Every row gives one point. The window is the flat piece filled in between its corners: a triangle in 3 columns, a solid with four corners in 4, and so on. A path goes straight from each point to the next, and from the last back to the first. After which points does the path pass through the window?
(in the rows, 128 means zero)

Window:
[[ 77 101 129]
 [180 138 158]
 [102 127 116]]
Path:
(1): [125 108 125]
(2): [ 72  98 106]
(3): [ 63 130 130]
(4): [ 58 102 185]
(5): [ 94 107 110]
(6): [108  95 106]
(7): [ 79 145 118]
(8): [104 121 153]
Through the window after points: 4, 8

Window:
[[ 85 139 126 118]
 [105  97  95  99]
 [131 134 105  96]
 [162 130 208 175]]
Path:
(1): [ 82 127 138  94]
(2): [141 131 138  92]
(3): [ 93 154  88 159]
(4): [105 109 110 168]
(5): [123 113 151 101]
(6): [119 127 157 115]
(7): [162 103 142 183]
(8): [152 148 166 204]
(9): [153 114 214 127]
(10): [131 129 177 128]
(11): [117 159 123 161]
(12): [127 132  40 116]
Through the window after points: 6, 8

Window, 4 rows:
[[126 126 162 173]
 [ 99 151 119 137]
 [157 155 126  40]
 [ 99  96 139 170]]
Path:
(1): [115 132  60 158]
(2): [ 97 151 164 124]
(3): [ 52 116 170 171]
(4): [125 132 132 175]
(5): [158  88 113 137]
(6): [118 180 174 104]
(7): [ 77 151 129 119]
(8): [154 131 120 177]
(9): [119  92 128 170]
(10): [ 79 120 153 151]
(11): [ 39 143 133 132]
(12): [134 148 121 142]
(13): [123  95 111 176]
(14): [118 129 195 161]
(15): [106 159 160 122]
(16): [145 113 141 162]
Through the window after points: 1, 5, 7, 9, 11, 15

Window (6 x 6):
[[144 102 173 116 161 120]
 [129 123 102 143 139 159]
 [157 153 166 166  50  59]
 [101  62 172  69  97 164]
 [ 77 149 122 162  98 158]
 [123 139  98 129 178 107]]
Path:
(1): [130 154 166 111 117 137]
(2): [160 121 166  36 124  87]
(3): [ 91  89 161 139  87 147]
(4): [118 120 109 145 161 108]
(5): [128 152 104 110 172 117]
(6): [103 147 167 114  91 147]
(7): [133  89 116 160 121 137]
(8): [ 75  67 170 133 101  81]
(9): [143 155 152 148  96 112]
(10): [152 182 162 135 149 177]
(11): [115  74 119 145 135  71]
(12): [113 110 146 156  95 128]
Through the window after points: 4

Window:
[[ 81 119  79 162 121 113 142 125]
 [149 137 112 113 152  52 140 158]
 [ 61 133 104  95 178 166 147 137]
 [142 105  87  99 126 179 119 128]
 [150 160 134 148 104  82  71 126]
 [118 124 112  91  97 126  80 179]
 [124  94 164 123 113 162  91 102]
 [151 170 135  90 115 144 160 123]]
Path:
(1): [115 133 120 165 191 137 180 156]
(2): [136 120 138 134 133 143  92 173]
(3): [ 76 135  62  64  97 123 137 119]
(4): [128 113  98  89 125 145 124 116]
(5): [133 115  98 131 120 171 107 156]
(6): [159 131 170 135 102 172 199 160]
(7): [115 166  85  67 130 107  76 108]
(8): [117 162  76  46  93  74  66 167]
(9): [120  96 142 137 114 169 110 169]
(10): [166 108 141 123 167 112 173 198]
(11): [126 159 109  98 107 120 112  98]
(12): [118 117  90  52  83 128  93 114]
Through the window after points: 2, 4, 6, 8, 10
